Each row is a point. Each copy is the shape, with its points in the same order, turned, moved and blurred by noise. Say if it was mirrored as well.
In the rows, 128 means zero.

Shape (9 x 3):
[[204 139 231]
 [100 110 113]
 [142 140 117]
 [129 154  89]
 [193 121 197]
 [119 170 177]
 [117 150 105]
 [113  44 160]
 [121 161  96]]
Copy 1 (9 x 3):
[[227 122  60]
 [ 86 132 134]
 [136 141 146]
 [118 162 159]
 [208 117  81]
 [143 172  88]
 [102 163 148]
 [109  45  97]
 [118 175 157]]
Copy 1 is: mirrored
Copy 2 (9 x 3):
[[171 212 234]
 [104 118 108]
 [156 123 129]
 [170 105 109]
 [159 181 213]
 [135 203 128]
 [155 129 100]
 [ 61 123 186]
 [159 129  98]]
Copy 2 is: only turned
Copy 3 (9 x 3):
[[116 202 185]
 [138  63 109]
 [174 106 116]
 [186  91  91]
 [130 171 180]
 [122 149  91]
 [172  92  89]
 [ 95  58 174]
 [180  96  80]]
Copy 3 is: only turned

Shape (9 x 6):
[[158 135 168 146 161 162]
 [106 156  98  90 125  55]
 [ 79 117 111 100  65  38]
 [115 138 100 140  79  98]
 [197 144 162 116 121 152]
 [168 174 127 170 153 141]
 [ 59 130  71  94 110 107]
 [ 47 155 137 117  93  64]
 [186 107 147 166 169 135]]
Copy 1 (9 x 6):
[[114 142 118  95 168 143]
 [113 101 130 134  35  87]
 [159 142 123 177  23  59]
 [133 151 101 161  57 125]
 [155 111  87  98 146 156]
 [ 95 132 125 113 125 185]
 [ 85 154  86 138  37  62]
 [140 174 156 130  30  67]
 [108 119 120 143 179 150]]
Copy 1 is: mirrored
Copy 2 (9 x 6):
[[155  83 193 128 170 141]
 [156 166 136 111  58 141]
 [100 162 100 132  34 105]
 [151 135 101 139 100 105]
 [172  43 172 110 127 134]
 [201 112 172 124 164 119]
 [120 179  87 130  97 174]
 [117 180 134 178  61 119]
 [151  91 182  74 178 110]]
Copy 2 is: only turned
Copy 3 (9 x 6):
[[152 106 163  83 128 139]
 [131 157 150 215 151  97]
 [136 124 101 249 170 132]
 [166 136 101 186 126 123]
 [142 141 161 106 108 187]
 [188 132 166 104  95 116]
 [108 140  78 191 150  74]
 [124  88 117 232 141  99]
 [187 131 170  79 158 151]]
Copy 3 is: mirrored

Shape (12 x 8):
[[143 224 186 134 112 138 112 188]
 [113 133  73 113 126  90 134 120]
 [159 188 145  82 142 149 156 223]
 [131  85 107 124  94 105 142 125]
 [159 115 113  70 157  31 115  38]
 [ 96  63 121 163 156 102 152 108]
 [160 198 129  93 168 171 110 184]
 [130  63  93 147  93 150 111 115]
 [142 108 131 149 112 156 180  77]
 [189 249 116 118 145 101 151 173]
 [ 84 120  99 138 123 149 133  99]
 [193 195 117 140 167 135 102 210]]
Copy 1 (12 x 8):
[[ 90 158 165 150 141 139  14 139]
 [133  98 121 145  82  79 140 136]
 [152 164 155  87  98 152  32 154]
 [152  87 161 154  94 120 151 103]
 [193 154 114 208 114  15 170 114]
 [129 106 185 148 121 112 210 149]
 [122 171 119  79 143 122  47 134]
 [139  66 149 132 128 131 174  73]
 [134 135 129 177 123 173 178 111]
 [ 99 206 118 139  67 109  31 135]
 [112  85 114 148 138 129 163 141]
 [ 94 187 158  73 104 103  51 106]]
Copy 1 is: mirrored
Copy 2 (12 x 8):
[[111 163  73 218 104 152  64 149]
 [137 133 122 102 131 107 142  91]
 [148 134  84 205 166 167 108 180]
 [104  92 131 125 120 143 164  87]
 [134 159 200 148 111  39 199  86]
 [134  92 148 131 146 147 142  15]
 [155 135 120 191 154 141  56 179]
 [101  53 153 105 104 147 129  82]
 [146 109 169 143  70 186 142  74]
 [195 174  61 203 112 115 103 166]
 [121 123 153  98 123 156 100  72]
 [166  99  73 210 139 106  67 164]]
Copy 2 is: only turned
Copy 3 (12 x 8):
[[110 145 218  79 182 117  35 137]
 [105 172 124 114 155 107 161  89]
 [124 181 244 107 161 116 108 176]
 [150 148 145 141 131 107 150  65]
 [154 206  99  22 134 144 178  36]
 [130 112 126 140 142 177 172  60]
 [109 168 191  80 135 126  89 197]
 [150 119 116 162  91 105 134  81]
 [196 138 111 142 167 148 120  99]
 [ 99 240 187  84 196 128  67 150]
 [129 108 102 128 159 117 144 108]
 [ 76 204 201 110 120 146  65 163]]
Copy 3 is: mirrored

Shape (15 x 11):
[[130  82 144 147 209 162 143 150 159 172 139]
 [153 136 158 133 106 100 113 147 126 101  86]
 [ 95 137  57 146 100 107 143 117 109 123  92]
 [105 153  72 147 190 105 145 119 169  95 157]
 [148 129 149  95 102 158 137 102 163 170 154]
 [149 146 150 135 215 110 132 135 175 187 111]
 [140 157 157 143 101 111 139 141 147  96 155]
 [121 148 149 160 139 124  96 108  98 132 128]
 [150 149  12 111 147 109 117 142 126 110 119]
 [ 97 137 137 108 134 150  97 167 161 127 131]
 [128 138 145 111 110 176 117 118 133  98  87]
 [136 154 111 162 105 100  80 109 135 104  84]
 [150 151 135 122  97 249 142 136 166 204 134]
 [153 144 150 112 118 101 133 124 166 107 161]
 [141 118 157 164 101 101 115 108 165 112 150]]
Copy 1 (15 x 11):
[[177  88 150 164 169 126 125 140 220 145 162]
 [132 153  93 166 146 125 143 160  99 135 106]
 [102 114 125 129 170  84 111 128  96  73 115]
 [149 132 138  90 188 164 100 150 160  55 132]
 [138 107 143  91  96 106 191 150 148 136 121]
 [189 122 187 163 178 157 156 192 172 129 154]
 [136 160  73 106 140 128 156 179 137 125 111]
 [136 173 130 139 136  93 110 164 124 138 150]
 [111  75 144 107 169 174  77 143  75  83 120]
 [164 136 131 107 162 137 140 110 139 157 100]
 [145 149 116 132 129 134 180  94 108 147 140]
 [161 168 110 151 141 114 115 152  73  89 126]
 [168  57 137  80 117  83 212 110 134 174 183]
 [145 150 105 109 119 153 157 181 162 111 100]
 [161 144  94 136 110 101 145 169 154 104 119]]
Copy 1 is: only turned
Copy 2 (15 x 11):
[[153 147 137  43 159 122  94 127 153 139  70]
 [ 85 141 172 161 139 144 101 126  75 131 135]
 [124  97 109 154 123  87 141 106 126  98 178]
 [160 100 144 137 166 123 125 102 172  61  77]
 [ 99 144  97 117 180 113 146 145  82 158  71]
 [144 152 172  73 199 129  96 167 140 103  93]
 [ 81 134 150 159 133 126 127 127  99 105  69]
 [120 140 108 134 121 163 109 164 108 110 119]
 [141  23 136 144 179 107 118 107 138 106 147]
 [ 72 130 115 114 175 136 101 102 148 141 109]
 [102 144 114 127 157 169 129  78  80 136 125]
 [109 134 125 170 162 132  88 121  89  70 156]
 [ 61 132  70  36 187 120 164 107  68 155  85]
 [108 125 154 169 162 126 118 134 105 122  62]
 [113 161 124 170 136 104  91 132  88 107  72]]
Copy 2 is: mirrored
Copy 3 (15 x 11):
[[ 83  76 124 178  90 104 138  92 121 147  70]
 [146 158 122 131  68 117  93 168 139 109 128]
 [160 116  78 112 122 176 153 140 174 118 167]
 [131 104 112 160 102 202 103  47 160 132 127]
 [166  90 158 104 109 112 131 110  80 119  95]
 [149  94 152 203  97  90 108  87 167 138  76]
 [158 129 128 130  68 162  73 140  88 137 123]
 [144 161 105 134 120 156 108 147 129 135  79]
 [125 136 142 126 103 198 170  89 192  84 168]
 [108 103 153  97 101 126  94 130 131 147 124]
 [133 125 118  63  71 127 114 147 138 106  89]
 [157 184 100 105  96 133 108 133 160 130 135]
 [159  65 176  66  72 112 186 120  95 169  49]
 [159 132 146 132  81 152  79 102  83 104 127]
 [159 156  96 129  85 123  95 108  76 139 126]]
Copy 3 is: mirrored

Shape (18 x 12):
[[113 166 206  96 164  67 112 133 134 136 144 135]
 [141 104 107 124 138  55 188 149  79  88 137 116]
 [141 115 144 159  76 157 152  91 129 131 126 101]
 [132 117 108 169 152 169  95 146  69 122 123  89]
 [108 147 152 146 141 172 175  98  96  92 150 135]
 [ 91  58 100 135 164 128 161 114 139 125 111 120]
 [ 37 155 133 145 141 152  96  94  63  91 170 130]
 [131 101  35  74 137 130 118  81 155  92  85 153]
 [123 113 138 105 167 146 154 118 104 137 101 131]
 [ 91 159 153 156 210  62  57  73 105 173  88 138]
 [ 81 107  92  69 111 117  35 134 112 145  89 153]
 [ 80 160  82  70 194 146 107 127 168 184 108 150]
 [101 134 144 124 141 138 121  86 122 164 132  78]
 [162 100 143 175  94 108 169 112 153  94 107 157]
 [149 105  54 129  81  99 169 103 127 123 137 177]
 [150 180 184 133 170 121 111 162 154 144 103  82]
 [108 161 141  77 123  84  94 121 189 135 177 153]
 [ 77 126  79 139 128 158 219 123 129 128  89  82]]
Copy 1 (18 x 12):
[[107 143  64  86 122 204 104 127  97 173 163 149]
 [ 78 145 163 130 150 112  45 128 117 157 199 133]
 [143 147 131 151 141  94 172 128 135 120 156 151]
 [136  85 102 155 132 112  97 176 144  65 167 124]
 [119 113  87 114 151  63 117 142 102 138 133 172]
 [ 55 154 139 116 159 117 108 162 169  95 123 154]
 [163 129  31 110 148  90  53 145 158 119 125 166]
 [114 121 185  59 175 117 116 167 207 143 108  86]
 [ 97 101 125 107 168 139 120 172 129 127 142 165]
 [137 182  43  89 149 205  94 241 130 126 158 112]
 [165 112 126 110 158 210  80 152 223 129 107 120]
 [108 111 101  48 207 195 112 155 140  92  79 106]
 [134 146  81  99 164 144 144 143 144  90 166 154]
 [ 99 166 164 158 107  98 143 150 115 168 133 127]
 [110 160 178 149 197  97 105 125 154 172 124  85]
 [121 111 100  87  95 193 141 143  67  97 165 128]
 [118 153  80  74 142 187 122  75 141 171 115  94]
 [108 152 178  95 187  86 105 134 109  60 122 179]]
Copy 1 is: only turned
Copy 2 (18 x 12):
[[ 88 113  69 140 125 164 132  56 208  98 126  80]
 [ 68 142  65 102 122 108 167 125 150 190  84 131]
 [118 134 160 146 117 113 112  91 130 135  94 161]
 [120 205 100 198  70  78 137 127 158 132 106 160]
 [110 104 130 179 118 120 167  98 193 149 111 179]
 [108 162 139 148  83 174 184 136 138 180 134 143]
 [130 174 103 179 117 117 143  75 249 153 139 205]
 [ 95 139 123 147  87 181  75 192 149 192 184 160]
 [ 82 144 141 163  82 144 152 136 173 137 120 128]
 [ 64 177  70 184  41 158 128  28 203 138 188  97]
 [107 232 120 122 108 148  83 147 205 127 199 114]
 [153 122 104 146  45 169 150 158 207 123 206  96]
 [130 140 150 155  65 135 123  74 188 138 124 121]
 [ 68 119 129 141 152 124 133  96  79 146 120 148]
 [107 130 121 108 137  97 112 140 114 211 181 141]
 [111 128  76 158  69 145 125  88 150  47 102  90]
 [154 109  84 109 143 176  96  89 191 110 161  94]
 [115 119 159  90  40 114 179 152 149 152  96 193]]
Copy 2 is: only turned
